Every row gives one point. Examples show where two turns around zero, p and q, send a point. Write where each new point lands after one turn and then the other. Backwards means that the second turn is done in reverse. Each puzzle has new turns, and all numbers are rounded.
(in the rows, 128 means zero)

Turn p:
[122  83 112] -> [134 143  83]
[106  98 146] -> [106 117  95]
[156 180 151] -> [139 100 184]
[173 179 119] -> [165 124 185]
[ 83 100 111] -> [ 96 157  93]
Turn q:
[115 166 171] -> [143  76 152]
[171 157 102] -> [102 152 174]
[122  92 145] -> [158 136 103]
[ 90 104 160] -> [158 101  90]
[141 122  62] -> [ 78 173 121]
Where do these land?
q, then p: [ 74 134 161] -> [158 148  76]
p, then q: [164 128 164] -> [160 165 114]
q, then p backwards: [101 134 119] -> [115 113 149]
p, then q: [138  89 137] -> [106 162 121]
p, then q backwards: [164 155  59] -> [199  93 151]

Turn p:
[ 90 185 137 122 168  96] -> [129 118  78 189 104 105]
[ 70  91 150  99 122 145] -> [102 131 164 157  93 176]
[172 176 141 145 111 103] -> [125 145 106 116 147  62]
[142  88  94 157  98 132] -> [132  93 160  82 145 134]
[116  83 188 145 162 133] -> [137 147 175 183 161 152]
[125 107  88 116 106 191] -> [152 130 146  74  93 168]
[182 166  98 111 129  97] -> [119 133  67  94 153  98]
Turn q:
[ 90 100 136 106 142  92] -> [177 113 119 149 155 109]
[134  85 156 142 138 135] -> [114  80 130 146 131 114]
[137 168 141 117 111 184] -> [104 159 154 133  72 130]
[143 109  90  74 119  73] -> [195 116 135  92 156 164]
[139 124 163 149 137  95] -> [118 108 103 161 146 149]
[129 159 148 173 176 164] -> [ 62 155 142 163 141 111]
[107 133  72  98  63  73] -> [201 147  82  67 123 145]
[146 145 118 166 138 208] -> [ 53 145 159 112 100 101]
Where do these land?
q, then p: [115 162 103 136 181 166] -> [122 137 107 192 110  92]
p, then q: [178 130  96 144  90  96] -> [190 121 155 138 167 129]
q, then p backwards: [136 156 152 176 149 137] -> [120 127 158  88 128  87]
p, then q backwards: [133  41 154 118 105 114] -> [197 138 113 127 190 139]
p, then q: [ 99  92 124 112 166  92] -> [ 90 115 134 121 136  70]
p, then q: [156 196 146  85 127 133] -> [148 194 102  90 139 152]
p, then q: [ 79 117 121 125  79 158] -> [150 104 105 143  65 124]

Turn p:
[115 145 135 120 127  80 147 142] -> [116 165 148 134 111 138 127  95]
[150 117 106 127 145 132 144 121] -> [ 99 116 115 129 134 145 138 138]
[125 116 149 113 100 105 117 135] -> [135 159 128 112 111 101 131 125]
[139 122 118 141  44 135 119 138] -> [174 153  67 116  97 120 128 136]
[129 134 128 136 134 116 120 108] -> [130 137 132 120 151 135 132 123]
[167 139 105 136 151 154 115 132] -> [111 101 100 157 158 127 130 137]
[105 143 151 104 148 157 127 108] -> [133 116 166 129 140 125  96 154]
[116 120 147 151 151 144 143 135] -> [138 104 156 140 123 136 148 134]
[107 116 113 124 151 128 120 133] -> [116 103 139 114 129 126 122 111]
Turn q:
[141 130 120 138 131 225 135 135] -> [179 138 124 162 149 155 195 112]
[111 102 130 110  89 128 136 123] -> [131 132 123 152  87 103 126 126]
[144 137 131  66 142 107  86 120] -> [131 170 116 105 140 113  82  86]
[130 115 114 134 117 120 138 148] -> [115 111 108 139 124 120 133 132]
[142 117 126 145 134 108 139 110] -> [126 112 141 128 142 112 116 149]
[106 125 130 147 150 122 137 132] -> [107 123 140 112 129 130 148 141]
[124 146 134 129 128 125 150 132] -> [134 108 131 113 118 137 131 126]
[122 146 118 146 130 107 116 119] -> [119 132 126 114 131 142 112 154]
[133 133 150 136 131 110 114 134] -> [109 126 142 129 132 141 109 122]
Where do these land?
q, then p: [139 103 155 108 130  97 118 149] -> [149 135 149  87 151 127 125 111]
q, then p backwards: [136 134 143 117 101 145 116 116] -> [114 158 137 135 113 127 138 142]
p, then q: [141 167 139 137 142 148 146 131] -> [114 120 142 148 151 157 148 142]
q, then p: [ 92 116 133 110 140 109 116 118] -> [139 160 141 126 119 126  97 114]
p, then q backwards: [124 106 138 154  95 139 113 115] -> [124 145  96 117 133 148 153 109]
p, then q: [ 95 130 108 160 133 109  96 119] -> [160 143 151 118 154  91 117 121]
p, then q: [147 118 130 122 130 108 164 149] -> [138 116 127 130  89 146 143 147]
q, then p: [139 141 103 102 152 164 148 159] -> [ 83 125 117 116 137 171 124 153]
p, then q backwards: [123 153 116 140 110 152 151 131] -> [140 153 126 138  91 137 122 129]
p, then q: [147 144 107 124 120 127 139 130] -> [133 141 113 128 132 141 144 148]
q, then p: [126  97 137 134 155 110 102  91] -> [133 148 170 151 138 110 124  96]

Turn p:
[150  91 112 124 131 137 108 102 177 187 159] -> [104  69 165 128 150 125 109 100 111  98 172]
[ 95  75 172 125  96  76 180 165 141 140 151] -> [150 178 150 106 180 160 113 167 168  94 175]
[133 111 174 173 145  86 133 130 129 152 109] -> [154 107 152 128 154 141 174 161 163 105 126]
[117 142 150 157  72 114 147 170 120 133 108] -> [160 162  94 150 127 138 131 142 166  83 130]
[106 107 118 155 141 135 167 152  97 134 105] -> [143 131 129 128 134 130  99 182 140 117  92]
[153 149 118  82 118 154 137  81 116 111 115] -> [112 128 101 124 148 119 116  74 115 167  99]
[106 146  99 110 125 127 101 120 110  72  79] -> [124 138  77  84  83 114 136 125 131 159 100]
[ 81 115 134 165 124  86 136 134  73 136 144] -> [144 167 156 113 134  82 141 177 152 101 114]
[118 170 152 110 128 186  92 126 135  96 112] -> [118 138 122 142  68 154 133  78 135 154 100]
[156 172 110  93 168 138 119 112 169 170 133] -> [ 72  94 128 148 139 152 150 100  72 124 126]
[170 141 102  82 143 158  92 131 106 103 128] -> [145 121 113 121 103 124 122  88  67 165 114]
[151 117  95 161 143 139 124 112 162 103 193] -> [113 101 150 164 117  96 113 139 117 168 187]
Turn q:
[143 150  66 138 175 151 109 101 138 100 124] -> [193 113 118 146 137 118 165  78 134 126 146]
[ 97 145  72 106 166 121 129 161 141  70 133] -> [159  81 139 141 117  74 136  95 184 141 132]
[139  58 170 136 115 117 147 114 113 151 127] -> [ 99 151 162 119  94 156 127 161  80 149 118]
[139 132 140 120 103  95 126 104  87 140 118] -> [100 148 106 150 123 125 126 155 106 134 161]
[122 155  92 142 172 107  75 136 160  99 160] -> [154  99 139 123 175  80 183 105 150 119 131]
[163  96 140 124  68 135 132 147 117 166 124] -> [117 131 124 137 109 163 107 189 101  97 109]
[144 111 177 114  87 146 119 102 129 112 130] -> [130 184 130 106 118 152 127 170 138 129 132]
[133 121 152 118  99 107 172 112 161 156 128] -> [ 77 132 143 127 117 181 126 134 140 117 133]
[162 115 175  89 134 132 117 124 122 164 109] -> [129 144 142 137 160 170 101 168 110 157 135]
[151 133 167 158 117 127 158 149 117 129 112] -> [101 144  99 134 120 147 123 136 121 148  83]
[ 35 141 110 164 110 138 145 161 139 141  81] -> [ 95 135 139 134 112  83  66  64 135  84  95]
[109 179  75 127 190 160 107 125 113 108 189] -> [184  73  94  83 153  87 150  81 138 136 161]
Where do these land?
q, then p: [137  93 133 170 130 126 129 135  67 125 154] -> [157 164  98 108 155  99 116 138 109  92 102]
p, then q: [115 118 132 129 134 152 141 118 185 103 106] -> [149 124 166  94 129 136 109 122 123  84 125]
p, then q backwards: [134 116 111 114 122 117  85  89  78  91 126] -> [ 91 120 133 157 168 148 116 136 100  83 154]
p, then q: [139 108 141 111 119 143 170 124 166 167  81] -> [199 137 170 116 124 120 126  98 127 138 119]
q, then p: [118 172  59  76 138 152 115 113 149 129 225] -> [136 123 160 102 173 146  75 117  88 195 213]
q, then p: [122 149 157 126  86 150 139 130 145 148  86] -> [107 118 112 135  61 129 143 112 131 140 117]
q, then p backwards: [172 133 148 132 159 148 137 167 153 125 101] -> [154 132 163 129 150 157 167 121 105 120  92]
q, then p: [144 135 150 122 112  96 161 122 175 147  93] -> [ 96 119 146 150  83 147 113 135 174 128 108]
p, then q backwards: [ 89 146  58 100 141 126  73 132 141 166 195] -> [ 54  79 114 159  96  82 127  96  86 170 140]
q, then p backwards: [113 114 186 135 138 109 118 113  85 122 126] -> [109 139  98  96 149 112 145 118 112  88 162]
p, then q backwards: [110 151 126 174 136 105 122  91  71 138 122] -> [122 118 126 160 121 100  89 173 140  77 136]
q, then p backwards: [129 119 130 108 136 132 170 183 147  89  92] -> [113 129 149 169 135 193 141 104 117 103 107]
p, then q: [141 112 133 167 112 108 105 147 103 112 157] -> [101 111 105 134 133 146 168 164 135 134 111]
